Each row is a point. To make a cloud, some directions were put in groups of two or more. Within a group, all points are equally far from the middle, so they leave a hole (a ring in 2 directions, a hollow ball in 3). The other directions are filled evenly. Then the cloud was stretched, turned, moved and blurred a little. Count the holes, and give their numbers of directions, smallest first.

Cloud (15 x 2):
[[-0.9  0.5]
 [-2.2 -0.5]
 [ 1.6 -6.6]
 [-1.2 -6.2]
 [-1.4 -6.0]
 [-2.9 -3.4]
 [ 3.4 -0.6]
 [-2.1 -0.6]
 [-3.0 -2.0]
 [ 0.4 -6.8]
 [-2.1 -0.4]
 [ 3.7 -1.0]
 [ 3.7 -4.9]
 [ 3.6 -5.2]
 [-3.0 -2.8]]
Holes: 1 (2)

Cloud (21 x 3):
[[ 0.1 -0.1  8.4]
 [ 7.4  1.4  2.3]
 [ 1.4 -3.4 -1.2]
 [ 2.0  1.1  1.2]
 [ 3.6  0.3 -2.3]
 [-3.0  3.5  0.1]
 [ 1.4  1.7 -8.0]
 [-0.9 -0.4  8.0]
 [-0.4  0.3 -5.5]
 [-0.8  2.3 -0.1]
 [ 3.6  1.0 -2.9]
 [-3.0 -2.9 -0.6]
 [-0.4  4.1 -1.7]
 [ 3.5  1.3 -3.7]
 [ 3.1 -1.7  0.6]
 [-3.6  3.1 -2.4]
 [ 3.8  1.8 -3.6]
 [ 0.4  7.3 -1.1]
 [-6.4 -2.8 -0.8]
 [-1.4  1.7  7.7]
 [ 4.5  0.6 -0.2]]
Holes: 0

Cloud (31 x 4):
[[ 3.8 -3.2 -3.2  2.1]
 [-1.4  7.1  2.8  7.9]
 [-1.1  6.4 -6.2  1.9]
 [-1.5 -3.9  1.1 -3.6]
 [ 4.5 -7.4  0.0  0.5]
 [-1.2 -3.1 -2.7 -0.5]
 [-1.4  0.9  1.9 -2.0]
 [ 2.2 -2.8 -1.2  1.1]
 [ 4.6 -4.2 -2.6  2.7]
 [ 1.0 -3.8 -3.7  2.9]
 [ 1.7 -3.6  0.6  3.7]
 [ 6.1 -1.4  3.5  2.1]
 [-3.3 -3.8  0.3 -2.3]
 [ 0.2 -0.6  6.7  1.9]
 [-3.3 -0.9  3.1 -1.9]
 [-4.0  0.7 -4.9 -2.3]
 [ 0.5 -6.0  1.1  2.2]
 [-0.3 -2.0 -0.6  6.0]
 [ 2.8  0.9 -6.5 -2.5]
 [ 3.0  2.2 -1.8 -1.9]
 [-1.2 -0.1 -0.8  7.1]
 [ 3.3  2.6 -2.7  2.6]
 [-4.0  0.5  3.6  4.5]
 [-4.7 -1.6 -3.2  0.6]
 [ 4.1 -5.4 -2.4  1.4]
 [ 0.4  1.2 -5.9 -4.8]
 [ 1.0  2.1  5.3  4.9]
 [-0.2 -5.2 -4.1 -4.9]
 [ 2.1 -5.5  0.4  2.8]
 [-1.0  2.4  1.6 -1.6]
 [-1.3  7.5 -0.1 -0.6]]
Holes: 0

Cloud (52 x 6):
[[ 3.7 -1.2  0.8 -0.6  1.7 -6.9]
 [ 3.4  3.0  4.6  4.2  3.2 -5.0]
 [ 4.2 -1.4  1.4 -0.1  3.1 -5.9]
 [-6.0 -3.2 -2.7 -4.3  1.0 -3.8]
 [ 0.1  4.1 -0.6 -3.2  1.2 -5.9]
 [ 1.2 -4.4  2.2  1.4 -6.8  2.5]
 [ 0.0  1.9 -2.6 -6.4  1.0  0.6]
 [ 1.0  0.2  3.6 -2.5  0.3 -6.4]
 [ 3.0  5.0  2.3  3.2  2.1 -3.8]
 [-3.4  0.6  1.7  4.0 -2.6  1.3]
 [-0.6  5.3 -2.9  0.0 -0.3 -2.5]
 [ 1.1 -3.3  3.0  6.3 -0.8 -4.1]
 [ 4.3  1.0 -2.2  0.3  1.5  4.3]
 [ 2.7  2.8 -1.4  1.3  5.5 -5.5]
 [-4.0  1.8 -5.3 -5.9  3.0 -0.4]
 [ 3.7 -2.2 -6.3 -0.4 -3.8  2.8]
 [-6.0 -2.6 -3.8 -5.2 -0.2  1.2]
 [-4.9  0.2  3.1  0.2  0.1 -5.1]
 [-3.3 -0.7  2.1  1.2 -4.3  4.8]
 [-3.7 -0.6  2.1  2.4  4.8 -4.2]
 [-6.1 -0.5  1.7 -2.4  2.4 -3.2]
 [ 1.5  5.0 -0.8  0.8  4.7 -5.2]
 [-4.1 -0.4  3.8 -1.5  2.8 -0.4]
 [ 3.0  0.3  5.2  7.0 -1.4 -0.4]
 [-4.8  1.4 -1.9  1.8  3.6 -4.5]
 [ 4.1 -3.4  1.2 -0.9 -4.2  3.1]
 [ 1.9 -5.7  2.3  0.5 -0.5  1.6]
 [-1.9  4.8 -3.1 -2.0  2.8 -5.1]
 [ 1.2  2.2  3.0 -1.7 -0.3 -6.3]
 [-5.4 -1.3 -5.4 -5.2 -0.5  3.0]
 [-1.1 -0.5  4.7 -3.7  0.7 -1.6]
 [-4.8 -5.1 -2.5 -3.5  0.6 -4.1]
 [ 3.0 -3.5  2.6 -1.4  1.5 -3.3]
 [ 2.1  3.0 -4.2  1.6 -0.6  4.5]
 [ 0.5 -4.9  2.7 -2.5 -0.5 -0.8]
 [-2.9 -2.1 -4.6 -0.3  5.5 -1.8]
 [-1.0 -3.0 -6.7  0.1  1.3  4.1]
 [-4.9 -4.0 -1.2 -2.3  0.3 -5.9]
 [-4.9 -0.1 -3.3 -1.8  4.7  0.2]
 [ 3.9 -0.8 -1.7 -0.7  2.9 -6.7]
 [ 0.6  0.4 -4.1 -5.9 -1.6  2.9]
 [-1.7 -2.7 -6.7  0.2 -2.2 -5.0]
 [-0.7 -1.2  4.6  3.5  4.6 -4.8]
 [-4.3 -0.6 -5.8 -4.0  0.9 -6.2]
 [-1.5 -3.5  1.2  3.9  3.0 -5.8]
 [ 3.4  0.7 -0.6 -0.4 -5.6  0.0]
 [ 1.0  0.4 -5.9 -0.6  2.2  4.3]
 [-0.5 -2.9 -5.9  4.3 -1.9 -0.5]
 [ 1.5  2.4 -3.1  0.0  6.3 -4.6]
 [ 0.6 -2.7  4.0  1.2 -1.9 -6.6]
 [-4.7  0.9 -0.1  2.6  3.2 -4.3]
 [-3.0  1.9 -4.3  0.1  5.9 -4.5]]
Holes: 3 (2, 2, 2)
